Every row gives one point. Before rounding, the points of a table are all equally far from one centre. They may lie mostly on one side of it. Write the centre, to within rounding.

Points (10 x 3):
[[-31  -8  29]
 [-30  -5  37]
 [-12   1  60]
 [-16 -29  36]
 [ -9 -34  29]
 [-17  30  22]
 [ 16 -20  -3]
 [-22  -5   1]
 [-23 -23  35]
 [ 16  15  59]]
Centre: [ 5  0 26]

Points, 14 rows:
[[  1 -10   1   9  -6 -25   4  54 -12   1  25]
 [ -6  39  15  39 -31 -43 -12  22   7 -31   7]
 [  7 -11  15  36 -11 -41 -26  12  33 -37 -10]
 [-37 -21  -7  -7   9 -11 -28   9  17  -3  16]
 [ -7   1   7 -10 -23 -24 -11  44 -30 -35 -11]
 [ -4 -33  42  40  21 -26 -23  30  -6 -23   5]
 [-27  35  24  10 -35   1 -25   1 -38   1  15]
 [-35 -18  53  19  -8 -11 -19 -23  -8  11 -15]
 [ -7 -20  -2  34 -40  -4 -39  -8  -6   2  28]
 [ -9 -17   2   2  -9 -21 -60  39 -27  -2  -9]
 [ 32  -5   8   4 -42  -8 -11  17 -22 -22   0]
 [ 10   4  10  28  32  21 -26  32 -17  -1  -8]
 [ 11  14   1  13 -38 -16 -16 -14 -17 -41   7]
 [-33  11  41  15 -10 -43 -50  19 -15 -28  13]]
Centre: [-11   2  18  21  -9 -13 -18  13  -5  -6  -3]

Points:
[[  4 -25   9 -18 -19   1 -21   5   0 -35  10  19   7 -11  -3   3   8 -16
    0 -22  -7  -4 -14 -25]
 [ 18 -40  -3  -8  -2 -15  14  11  15 -32  22  -7  19 -35  13 -15  -5   1
    8  -9 -21   0  10 -18]
 [ -1 -24  16 -15 -29 -14  22   4   8 -10  -4  10  13 -29  -3 -13   7  37
   -7 -12 -17  26 -11 -34]
 [-14 -44 -20 -26  -5  -3   1  27   4 -43  16   3  35  -9 -19  -9  15   2
  -21   5 -10   7 -10 -16]
 [  3 -17   5   1  16 -13   8   2  -8 -16  29  11  24 -24  11  13  12   6
  -22  33  15  23 -24 -19]
 [-26 -16  16 -15 -19  -8 -13   5   3 -32  17 -15  22 -33  14 -16  11  29
  -24  -1  12  -2  13  -6]
 [-15 -14  11 -21 -21  -8 -12  29  19 -32  15  -1   2 -13  15   8  14 -26
  -12  -7   9   8 -19 -21]
 [ 13 -14  11  -2  -5  -7   4  26   1 -11  17   7   5 -56  23   1  -6  -7
  -28  16   8  28 -17 -15]
 [ -1 -27   8 -11  -8  -2  18  38   5   1   9  -5  10 -38  12  -3  44  22
  -16  13  12   2 -10 -18]
 [  1 -13   9   3 -37  -5  -2  -8   3 -17  22 -28  21 -24   3  -5   2  40
   -6  -3  -2   3   5 -15]
 [  1 -17   8   7  -2   7  -9  24  -9 -16   7  14  31 -18  21   5  -4  21
  -29   3 -22  16   3 -46]
 [  3  -4  16   1 -26 -37  -3  21   0 -17  17  26  -1 -21   7 -15  -1  11
   -3   4  -8   6  -9 -24]
 [  1 -16  -3   3  -3  -2  -1  13   5 -29  -2  15   7 -41   6   4 -41  -3
    0   0  -4  17  -5   1]
 [ -2 -20 -18 -14  -6 -16  -1   4  14 -33  25   2   6 -22   7   8 -33  14
  -13 -26  -5   1   9 -45]
 [ 17 -15  -3 -10 -27 -13 -17 -10  16  -1  18  13  -1 -60  -2  -1  -9  19
  -19  10  17   2 -10 -23]
 [ 11 -38  -7 -45   3  18  -2  -5   6  -9  10 -13   3 -14   8  14   1  25
    7   4  30  12 -12  -3]
 [  0 -37   3  -7 -12 -21  -8 -27   1 -18 -10 -17  29 -25   6 -18 -13  13
   -1   8   0   3  12 -20]
 [ -9 -21  10  -5 -17  -6  -9  12  -3   4  25  31  27 -24  -6 -14  10  12
  -11  -3   0   1  17 -37]
 [ -1 -51   4   6 -11 -10  -5  15   1 -27   2  12  29 -35  21   7   2 -10
   -4   5   4   7  -4 -27]
 [ 13  -9  -8 -17 -27 -20  -8  30  -1 -15  19  -9  11 -36  19   2  -9  33
   -3  -2   4  13   1  10]
 [  2 -32  12 -16 -15  16 -11  14   3 -14  15   2  17 -36  15 -12  -1  14
    1 -23  11 -21  13 -23]
 [  0 -15 -12  10  10  -2   7   1  17   8  -6  28   1 -21  13   3  16 -11
   -5  -6  -8  28  15 -22]
 [ -9 -29  -5  -4   0   2   7   5   8 -37   1  13  -7 -17  19   6  10  14
   22   7  10  41  -6 -25]
 [-13 -31   0   1 -28   8  -7  33 -13 -31   8  -7   9 -21  21 -11  21  24
  -20  10 -11  21  18 -27]
 [  9 -18  10 -24 -16  11   1  26  -3  -3  -4 -22  38 -37  20  -8   4  -6
  -19   4 -10   6 -24  -5]
 [  5 -34  -1   5 -19  -3 -14   6  11 -26  -6 -12  29   0  22 -11 -10  10
   16   3   7  17 -19 -11]
 [  6 -46 -33 -26 -17  13   2  12   1  -2  16  -6  25 -20  -6 -23 -15  16
    1  -9 -13  22  15 -22]
 [-15  -7   2   1 -13  -1 -14 -10 -10 -24   0  14  12 -29  28 -11 -10  -1
   -1 -11  12  12   9   6]
 [ -4 -15   0   3 -17   8 -14  14  -6 -39  13  -9  13 -25  -2  -3  18  30
   12 -10   9  19   4  -5]
 [-14 -23   5  -7  -2 -13  16  14 -17  -2 -11   4  10  -7 -14  -5   0 -17
  -12  16  -9  -3 -15   5]]
Centre: [  2 -15 -12 -17  -8   1   4   6   8 -15   5   0   6 -17   7  -7   2  10
 -19   8   3   7  -4 -21]

Points, 30 rows:
[[ 38   3 -44 -10 -21 -21 -24  23  11  -1  44   8  20  34   6  20   5  32
   26  -4 -37 -20 -29   7]
 [ 27   2 -11   7 -21   0 -16  27  38   0  41   9  31  22   1  15  19  22
   12  -3 -56  10 -26   7]
 [  0 -14 -15 -11 -23 -18 -31  18   8   0  37 -13  31  54  14  49  -2  14
    8  22 -28  -1 -13  32]
 [ 18 -14 -33 -17 -27 -14 -28   0  35  -3  33 -10  30  14  -2  -5   5  24
   29  -1 -50  -9 -34  30]
 [ 15 -23 -44  11 -31 -10 -18   2   4   6  24  22  30  20 -18  19  12   2
   30  -2 -38 -28 -30  22]
 [ 17   0 -46   7 -19 -17 -22  32  11 -17  13 -15  43  27 -21  13 -20  16
   31  33 -34  -3 -29  14]
 [ -1 -11 -11   1 -11   1 -47  -5  24  -7  33   6  30   3 -37  16  -7  13
   21  13 -19   9 -21   9]
 [ 18   5 -26   5  -5 -25 -38  -6  27  14  34 -18  15  28   5  28  -3  28
   -3  18 -11  -5 -23  51]
 [ 23 -12 -22  -5 -22 -13 -21  36  24   5  23 -18  12  28   0  22 -10  46
   -3   8 -24  17 -28  32]
 [ 17  16 -44  14  -8  -8 -21  26  47 -28  26  -4  11  11  17  15   3  26
    8  15 -26  -6 -19  50]
 [ 20  29 -15   2  -6  -4 -26  32  31 -11  14   2  32  15 -24  44  -3  17
   11  21 -38  -9 -14  20]
 [ -7 -15 -34  -5 -17 -34  -3   2  10   8  41  12  19  26 -14  27   5  30
   11  28 -34  17 -37  16]
 [  4   8 -24  17 -22  -5  -7  18  34  -8  10   3  34  -2   0  28  -1  48
   14   2 -39   1 -47  -8]
 [ 26 -13 -49 -21 -27 -25  -8   4  19 -19   8   5  41  39  21  11   4  12
   52  13 -30   7 -27   2]
 [ 16   7 -33  -7 -20   1  -5   0  32 -11  41   2  31  18   2  14  -3  19
   15   7 -24  -5 -60  27]
 [ 14   8 -23  -8 -15 -14 -22  -5  16  17  32 -15  38  22 -11  41   4  25
   23  35 -27  26 -26  20]
 [ 17   2 -57  16 -25   9 -29  -8  -1 -27  47   4  19  34   7   2 -13   3
    9   7 -37   5 -30  24]
 [ 26   0 -21   5 -52  -4 -11  13   2   1  16  -3  25  21  12  21  -2  -1
   45  28 -57 -25 -21   8]
 [ 39 -26 -43  -2 -28   8 -16 -14  19   0  11 -15  34  48  -1  30  13  31
   11   4 -14   8 -21   7]
 [ 18  -3 -49  13 -11  -1 -18   8  11 -10  29   9  25  16  -8  35 -14  10
   21  -4 -21   5 -52  22]
 [ 31   7 -22  18 -23  -2  -7   5  20   6  -1 -13  35  40 -16  24 -13  30
   32  28 -26  19 -20  13]
 [ 29   4 -15  10  -7   2 -11  -5  12 -10   1  35  44   9  15  20  20  -3
   26   2 -22  13 -41  29]
 [  8  29  -1  29 -10  -8 -20  36  15   4  15   3  45 -14  -6  26 -15  17
   -8  12 -27  -9  -4  26]
 [ 18  10 -17  -7   8 -17 -18  -2  -4  -2  51  17  17  29   5  14  -3   8
   18 -13 -57  14  -2  32]
 [ 11  12 -17  27 -31 -12 -26  -3  23 -17  41  -1  16   4 -12   9  -3  41
   20   5 -20 -30 -23  23]
 [ 16   4 -13  14 -29  -8 -36   5  16   2  57  11  21  32   7  28   1  20
   20   2 -27  -7 -37  10]
 [ 10   0 -37 -10 -17  -7 -11  27  10 -18  54  -6  21  22 -19  11  -8  -7
   40  18 -17  -9 -24  24]
 [  1  -3 -44  18 -10 -11 -18   8  31 -16  19   8  13  27 -18  45  -4   9
   33  -4 -27   9 -19  28]
 [ 25  -7 -37   2 -15  -2 -29   0  19  -4  39   2  44  41 -17  20  -8  13
  -15   6 -34  -6 -39  12]
 [ 32 -14 -28  17 -21 -19 -27   3  13  23  21  -3  -3  25  -2  16  -2  18
   22   7 -24  -1 -55   8]]
Centre: [  4   2 -26  -1 -10  -8 -11   5   5  -3   8  -6  18  13  15   6   6   8
   3  11 -20  -6  -2   3]

Points, 31 rows:
[[ 48   6  -9 -23  -4  10   5  22  10  -4  12  -6  30  -9 -13  -2   5  -6
   28 -24 -13 -12  16   3]
 [ 39  14 -39  -5  10   6  18  -3   0   6  -1  19  18 -16   5 -19  -3  -5
   33 -16 -22   8  30  31]
 [ 37  37  -2 -24 -14  -2  27  17  -7  -3 -30  -8  19  -4  -1 -11   2   5
    9 -18  -5 -14  12  12]
 [ 47   8  -1 -42 -13  10   2  31  -4  -7   7  13  12 -29  11 -14 -22   3
   23 -19 -21  23  14  -3]
 [ 49  21 -27  -1 -16 -21  15  21  -7   0  -3   2  14  -8  -9 -16 -11  -1
   19 -13   4  22   7  -7]
 [ 37  27  -8 -24   8 -13  13   9  17  -6  -9  -7  18  -8  23 -24  -3  11
   10   0  -9 -10  -8   8]
 [ 60  -6 -16 -24  -3  23  26   9 -12  -1   9   0  22 -25   8 -18  -5  -3
    7 -19 -22   4  10   7]
 [ 54  11  -9 -18  -4  13  25  19 -18 -14 -15   1  17 -12 -21 -11   0  14
   18 -23 -15   7   6  34]
 [ 48  27  10 -30 -12  -1  28  27   1  -6 -10   2  15 -20   1  14  10   7
   -1 -13 -19  -4   4  25]
 [ 44  11 -17 -26 -10   4  29  21  -2 -19   1 -16  10 -11 -15 -17  -3 -12
   34 -10  -4   0  10   3]
 [ 52   1  -8 -10  -8  -8  13  28  -1  -5   1  -2   0  -9 -15 -32  -1   7
   22 -16   8   8  14   1]
 [ 38  24  -7  -1 -17  -1  18  13   4 -11 -32  18  17  -7   2 -29  -8  15
    2  -8 -16 -10  34  14]
 [ 34  11  -2 -37  -3  -7  11  15 -18 -24  -4  -3   4 -47 -10 -30 -11   2
    4 -18  -1  -6  14  22]
 [ 26  -1  -9 -38   1  -5 -14  26  -9  -7  -7  -2  29  -3  15  -7   6  20
   16 -26 -20  -8  12  14]
 [ 17  15 -15 -33  16  -3  14  27 -17   7   3  -4  13 -20 -13 -13 -21 -20
   24 -20   8 -10  13  -2]
 [ 46  -2 -11 -22  -9   5  12  24  -2 -10 -14 -37  -5  -5   0   0 -15  22
   18 -30   4   1  -4  13]
 [ 44  -3   0 -20 -19  21  12   5   3  -9  -8 -10  21  11 -18   8  -7   3
   27  -8  -6 -24   4  12]
 [ 55   2 -18 -34  -6  -2  23  16 -16 -10 -13   6  14 -31   7 -15   5  16
   12 -13 -27   3  16  22]
 [ 53  14 -11 -13  12  16 -11  31  -4  17 -10   2  36 -16  -4   5  -8 -12
   14 -29  -4  -2  12  16]
 [ 54   8   0 -17 -13 -13   7  23 -20 -16 -14  -6  22 -28  11  -6   9  -7
   14 -22   2  -1  25  36]
 [ 49   2  -6 -22 -10  -6  -2   4 -19  -6  -1  13  11   2 -14 -22  -6  -8
   28  -6  -1   0  35  10]
 [ 36  23 -10 -12  -3 -13  -1   9  -6  -2 -25  17  25 -17 -20 -26  -3 -10
   -1 -36 -25  37  10  21]
 [ 48   4 -15 -27   8   0  12  33  -2 -16   1   6  18 -33  -2 -13   5  -9
   12 -19  -7 -24  -1  -2]
 [ 51   6 -23 -10   2   0  -2  29   9   0  -6  24   5 -22 -20 -25   7   2
   27 -16 -17  -2  13  18]
 [ 33  -1 -19 -22  -2 -10  -3  32 -15  -3  -4 -11  19 -10 -15 -13  -2   8
   17  -9  -1 -15  11  -9]
 [ 47   3   2 -23  -5  -7  19  31  -8 -11   0  13  13 -11 -23 -18   0   7
   24 -29  -3  -5  14   2]
 [ 55 -24  -5 -13  -1   3  -6  12 -11 -23 -23  -8  -3 -14  14  -2  -8  11
   29 -55 -12  -4   5   6]
 [ 47   4  -4  -6  -8   3   5  24 -13 -15 -28  22   7  -6  -5 -31   6  17
  -15 -28 -13   1  10  21]
 [ 44 -12   8 -13  -2   7  17  36   8  23 -16  -3  22 -14  -2  -3  -9 -13
    5 -20  -6  -6  30  -9]
 [ 35   9  -8 -43 -10  10  16  21  -8  -1   4   7  15 -21 -12 -16  12  -9
   24 -11   6   0  -1  -2]
 [ 51   9  -3  -4  10   7  25  28  -1  11 -20  13  27 -13  -1 -11   8  -7
   25 -29  -4  -6  15  -3]]
Centre: [ 18   0  -6  -6  -3   3   5   4   2 -10 -14   8   0 -18   5   6 -14  -9
   8 -19 -11   8   6  13]

Points, 27 rows:
[[  9  11 -23  18   1  15 -10   7   2  16  21   0  31  32  13 -10  21  32
  -11  -9  -2   2 -21 -10]
 [ -5   9 -17  11   4   8   9  10  10   4  26 -18  26  31  -3 -35   4  15
    0 -12 -28  29 -13   2]
 [-16  15 -15  10  14  -2 -16   0  27  20   4 -14  38  20  12 -51   1  -8
   -2 -31   7  -9  -9   5]
 [ -5  15 -19  17  13  21   9   1   3  14  17 -17  39  26   5 -23   4  10
   -6 -37 -22  13 -14 -13]
 [ -9  22   3  17  14  -6 -11  19  12  11  16   0   8  24   0 -60  21  16
    5 -11 -29 -18 -22   3]
 [-16  -6  -1   4   3  28 -20 -13  19  15  31  -1  23  40   7 -38  22  12
   -9 -18  10  -6 -10  -5]
 [ -6   9 -27  26   0  24 -24  13  34  18  12 -10  16  37   2 -34   5  -4
   -3 -27  -9  -6  -6   8]
 [  6   9 -37  18  15   3 -11   4  30  20  14   0  21  25  12 -32  13  12
  -25 -21  -8  11 -13   0]
 [ 11  -3 -20  19  17   1  -7   8  16  20  10 -10  47  20   8 -32  10  27
   -6 -25  -3  12 -13  -8]
 [-17  16 -22  16   6   1  -4   4  13  16   7 -22  36  14 -18 -53   2  25
   -1  -9 -19  12   7   8]
 [  5  26 -10  18   8   3   0  17  24   8  31  -9  32  17  -2 -33  -4  -5
   12 -26 -14  -4  -5   7]
 [  2  14 -17  20   7  -5 -16   7  31   7  13   3  31  32   8 -29   3  10
  -36 -11 -12 -11  -8  13]
 [-10  13 -34  30  12   1 -10   5   7  15  14 -24  22  32  11 -44  11  16
  -11 -21   4 -17 -18   8]
 [ -6  23  -7   4  11  21  -7   7  16  14   9  -9  23  30  11 -46  14  15
  -27 -16  -7   1 -22   0]
 [ 10 -10 -13   7  16   2 -11  17  14   7  31 -25  15  24  -2 -41  23  36
  -19 -10   3  -3  -4 -13]
 [-14  11 -20  26   7  -7  -5  11  45  12   7 -29  14  12 -18 -43  18  11
   -2  -3 -21  -1   6   5]
 [  3   5 -28  23  13  -1 -11   1  33  15  35  10  20  18  -2 -26  31   1
  -10 -31  -9   9   4  -3]
 [ 19   8  -6  32  18   5 -11   6  23  14  30 -19   5  41   7 -37  21  24
   -5 -12   0  13  -5   9]
 [ 10  10 -16  16  22   7   4  -3  19  13  10 -17  20  31  11 -45   5  25
   -8 -39  -8   8 -15  10]
 [-17  24 -23  14   2  -2 -15  -9   8  32   7 -34  34  32   8 -38   9   0
   -9 -17  -8   1 -12  11]
 [ -6   2 -26  10  -2   6  -2   5   9  25  18  -8  28  28  -5 -42  -2  26
  -21 -17   2  -7 -15 -21]
 [ -5  23 -30  15   1  10 -15  12  20  20  13 -19  18  13  -3 -49   5  28
   -5 -20  -7  -1 -21   4]
 [ -9  13 -25   9  20 -11   3   3   2  20   2 -23  28  31   0 -53  11   6
  -12 -18 -20   8 -14   0]
 [  2  15 -27   4  10  14   5   7  35  12  18 -11  10  31   4 -39   2  18
    1 -23  -9  -5 -20 -11]
 [-11  20 -27  -5  25 -13  -4   6  18  38  19  -9  22  22   3 -31  -3  32
   -4 -11   7  14 -10  15]
 [  4  12 -26  14   7  21 -18   5   3  17  39 -31  16  34   2 -26  -2  25
  -19 -21   2   1 -11   2]
 [-10  -1 -11  21  14  13 -23   5  27  23  16 -10  43  24  30 -27   4  12
  -28 -23 -10  -9 -13  -4]]
Centre: [-18   6   3  14  14  -7 -22  -4   5   9   6 -10  -2  14   4 -11   1  15
   1 -17 -10   0   6  -8]
